Each row is a point. Two turns around zero, p and q, are shown by what they do to some points. Write where each new point lands after one turn and then the other. Backwards means that the second turn is done in reverse. Each puzzle has new turns, and all numbers are rounded.

Turn p:
[-2.0  3.5 -2.3] => [-4.4  1.0 -1.2]
[-0.1 -3.2 -1.3] => [ 0.9 -3.2  0.9]
[ 2.9 -4.7  1.9] => [ 5.4 -2.1  0.9]
[-2.5  2.4  1.1] => [-2.3  2.5  1.3]
[ 2.8  2.4 -1.4] => [-0.1  0.8 -3.9]
[-1.2 -0.3  1.9] => [0.4 1.1 2.0]
Turn q:
[-0.1 -0.6  2.6] => [ 0.9 -2.4  0.9]
[-2.1  3.6 -2.3] => [2.0 4.3 0.5]
[1.1 3.9 0.8] => [ 3.6  0.8 -1.8]
[ 0.1 -4.7 -2.7] => [-5.4 -0.1  0.4]
[ 1.1 -2.1  1.6] => [-1.0 -2.7 -0.1]
Where do these land?
p, then q: [-1.4 -1.2  1.3] => [ 1.1 -1.9  0.2]
p, then q: [ 2.1  0.6 -3.2] => [-3.2  2.2  0.2]
q, then p: [1.0 2.3 0.0] => [ 0.0 -0.5 -2.5]
q, then p: [-3.2  2.5 -2.3] => [-0.4  4.3 -1.8]
q, then p: [ 1.5 -4.1  4.2] => [ 2.4 -3.9  4.0]

Turn p:
[ 1.2  0.0 -1.1  0.2  1.2 -5.3] => [ 1.2  0.7  0.9  0.0 -0.1 -5.4]
[ 0.5  3.0 -2.6  1.9  1.8  1.3] => [ 0.7  2.9  0.9 -1.4  3.5  0.7]
[ 2.0  1.5  3.6  0.9  0.4 -0.1] => [-1.2  3.1  0.6  0.0 -3.0  0.3]
[-3.1  2.1 -1.4  0.6 -0.8  1.1] => [-1.5  0.2 -2.3 -0.2  3.1  0.9]
[ 1.3  1.9 -1.7  0.5 -1.9  0.6] => [ 0.9  0.9 -1.2 -2.9  0.7  0.4]
[-3.8 -9.2  0.2 -0.7 -1.7  1.3] => [ 2.6 -7.4 -1.7  5.8 -1.5  2.0]
[ 1.9  0.6  3.1 -3.2  1.0  1.2] => [-2.7 -0.2  2.8 -1.1 -2.9  1.2]
Turn q:
[ 0.2 -3.4 -1.8 -1.9  1.7  0.1] => [ 1.4 -1.8  0.1 -3.1  1.8 -1.8]
[-2.2 -2.4  4.2 -0.2 -2.3 -0.5] => [ 0.5 -4.4  1.4  1.7 -1.1  2.9]
[ 2.3  5.6 -2.8  0.3 -2.5 -1.4] => [-4.6  4.2 -2.5  0.5 -2.6 -1.2]
[-2.2 -1.9 -6.7  1.4  1.5  0.6] => [ 3.3  0.8 -5.5 -2.9  1.7 -2.2]
[ 2.1  2.8  2.0  1.6  0.4 -1.8] => [-1.8  1.7  1.6  3.4 -0.8 -1.2]
[-1.1  2.1  4.9 -1.2  0.7  0.1] => [-1.8 -0.3  3.1  2.7  1.5  3.1]
[ 0.9 -2.9  0.2  0.0  0.5  3.0] => [ 3.0 -0.3  1.8 -2.3 -0.5  0.3]
Where do these land?
p, then q: [-3.9 -1.5 -1.2  1.6 -3.9  1.6] => [ 3.5  1.6 -2.3 -3.5  0.3 -2.5]
q, then p: [-1.3  4.4 -4.0  2.5  3.0 -0.8] => [ 0.1  3.6  0.8 -2.0  5.4 -2.5]
p, then q: [ 3.4  2.4  3.9  2.6 -2.6 -0.8] => [-4.7  2.2 -2.7 -1.1 -2.8  1.9]
q, then p: [ 0.9 -1.1  3.4  1.1  2.3  2.1] => [-0.4  2.9  1.2  0.5 -3.5  1.3]
q, then p: [-0.5  0.5  2.8  0.6 -3.7  0.7] => [ 0.8 -0.6 -2.9  0.1 -0.9  3.5]
p, then q backwards: [-0.3 -2.9 -0.5 -2.4  2.9 -3.8] => [ 3.0 -2.6  2.3  0.8  1.4 -3.7]
p, then q: [-2.6 -2.8 -3.5 -3.2  0.3 -1.0] => [ 3.3 -3.7  1.4 -0.1  1.6 -2.9]
q, then p: [ 2.5  2.9  0.4 -3.0  0.6 -0.9] => [-4.2  0.1 -1.3  2.0  1.1 -0.8]
p, then q: [ 1.8 -1.9 -1.3  0.3  1.1  2.9] => [ 1.2  1.0  3.7 -0.8 -1.2  0.6]
